Each point is reached from the start by the listed moves, each made once or not at all, plus a little noise. Is the number of moves made odd or even? Then give how often each move was made.

Moves:
(1): [ -9 -68 -29  46]
(2): [40 30 64 47]
Start: [ 14  14  -5 -22]
Points:
[ 15  14  -6 -24] => even (0, 0)
[55 42 56 25] => odd (0, 1)
[  6 -52 -31  24] => odd (1, 0)

Moves:
(1): [ -3 -14   3   9 -10   5  32  15   3 -32 -10   2]
(2): [ 14 -22  -5 -18  18  -2 -38 -29  17   1   6  35]
(3): [ -8   3  15 -18  13 -19 -11  13  -6   3  -2   9]
(4): [-22 -20 -21  13  -2  -6 -18  -1  11  -4 -15   6]
(5): [-14  11  -9 -18  -3 -14   7 -12  28   1   5  -4]
(6): [-29  13 -12 -15  13   1  31  -4  15 -11  23  12]
(7): [ -2  46  20  12  25 -29   8 -13 -13  37 -12 -21]
(8): [ 14   3 -15  20  -4   9  13  29  -2   5   6 -18]
(9): [-36  28 -13  -2 -14 -32  20  -8  25 -17  23  13]
Start: [ 24  14  11   6 -18   9 -21   5  -2  10   7   6]
Points:
[ 13  23 -22   3 -16 -15 -22  -6  41  -2  44  31] => odd (0, 1, 0, 0, 0, 0, 0, 1, 1)
[-39  62 -31  12  17 -50  -2 -19  50  21  41  29] => even (0, 1, 0, 1, 0, 1, 1, 1, 1)
[-56  95   5  -8  -3 -59  75 -17  56 -16  36   2] => odd (1, 0, 0, 0, 1, 1, 1, 0, 1)
[ 14  21 -15  22   7 -28 -15  -6  40  15 -17   8] => even (1, 1, 0, 1, 1, 0, 1, 1, 0)
[-47  47 -14 -65  10 -58 -11 -35  77 -16  62  71] => odd (0, 1, 1, 0, 1, 1, 0, 0, 1)
[-61  17 -47 -24  -4 -48  15   6  91 -43  42  57] => even (1, 1, 1, 1, 1, 1, 0, 1, 1)

Moves:
(1): [  6   3  29  10  11   9  19 -17  -9  -3  33  18  -3   5  17   2  15  36
  15 -15  -1   8]
(2): [  4 -10   0 -15  15 -12  12  11 -13  -5   1   5 -18  22   1  -6  17   6
 -15  -3 -10  -6]
(3): [ 11   2  20  23  17   1   0  -2  -6   3  -6  12  -9   5  -1 -13   4  15
  -5  11  11   1]
(4): [  3   4 -17  10  -9   2  10  13   9  19   9  17  -5   7   6  -6 -10   8
  -9 -12  17  -1]
(5): [  6  -9   8   5  28  12   0  17 -16  -1 -22 -13  24  18  -1 -40 -14  -1
  14  16 -17   5]
(6): [-12   0   2 -15   5  14   2   3   1   2  -9  13   2   1  -1  14   9 -20
  -3   2   7   6]
(7): [ 25  -1  -8  -6   2  15  -2  -4  24  -2 -12   1  18  -7  -9  -3 -12  -7
  18  10 -17 -16]
(8): [  0   5  25   4  -3  -5  -3  12  -1  -4  -1  -1 -13   8  13 -14   3 -12
  -8   6  -6   4]
(9): [ -6   1 -26   1  13   8   1  -1  14  -7   9   3 -24   2 -19  13 -18  -3
 -17  -5  -6  19]
(10): [-19   6  23  19   2  -4  16  -7  -2  -4  23   5  10  -8  -3  -9   4   4
 -16 -31   2   2]
(11): [  1   2  -1   7  -7 -19  18  -9  -6   7  -2   2   2   1   0  15   4   4
   6   4 -14   7]
(12): [  4   3   8   8  -3  -3  22 -20  -4   3   3  -1  -1  10   3  -2  -7  -2
   9  -6  11   3]
(13): [-11   0  -1  -8  -7  -5  -7   7   1   8  21   3 -10  -1  -2   1   6  -9
 -14   8   5  -2]
(14): [-12 -17  -4   6 -12  19  -6   0   4   8  -4 -26   0   5 -19  25  16   8
   2  -6   2  -2]
(15): [-15 -11  -4 -22   5  -1  -5   2   6  21  -6 -14 -15 -13 -11 -12  19   1
  -2 -14   0  10]
(16): [  4  -5   0   7   9  14  18   2 -11   2   9   3  -4   0  15   3 -10  -7
 -46  10   0   9]
(17): [-10  -7   8   5  19  -9   0  -6  -3   6   0   9  -4   8  20  -9   3  -8
   0  -3 -12  -3]
(18): [  1 -30 -10  -1  -8   1   7   5   1 -12 -13   2   8 -12 -13  -3  18  10
  -1  19   8   4]
(19): [  0 -15   2  -5 -12 -13  -2  -3  -5  -2   7  -4   3   9  -9   1   1  30
 -15  -1  -8  13]
(20): [  7 -12  -5   8 -10   9  -6  -5  -7  -1 -18  -2  -4   8 -25   4 -30  15
  21   3  -2  -9]
Start: [  1 -23  16   3 -18  -6   1   0  10  -7  -4   8 -10  18  -5 -21 -15  -3
  -4  -7  12  -5]
Points:
[-43 -28  86  22  49 -10  73  -5   4  33  74  81 -95  68  20 -61  30  13
 -70 -69  32  37] => even (1, 1, 1, 1, 0, 1, 0, 1, 1, 1, 0, 1, 1, 0, 1, 0, 1, 0, 0, 0)
[-48 -62  20 -11  35   3  22  -5   8  30   5  14 -92  61 -35 -14  39 -12
 -49 -26  21  21] => odd (0, 1, 1, 0, 0, 1, 0, 0, 1, 0, 0, 1, 1, 1, 1, 0, 1, 0, 0, 0)
[ 51 -24  73  57 -24 -20  63 -29  11  14  26  51 -16  57  15 -41 -16  68
   8  -8   5  13] => even (1, 0, 1, 1, 0, 0, 1, 1, 0, 0, 1, 1, 0, 0, 0, 0, 0, 0, 1, 0)
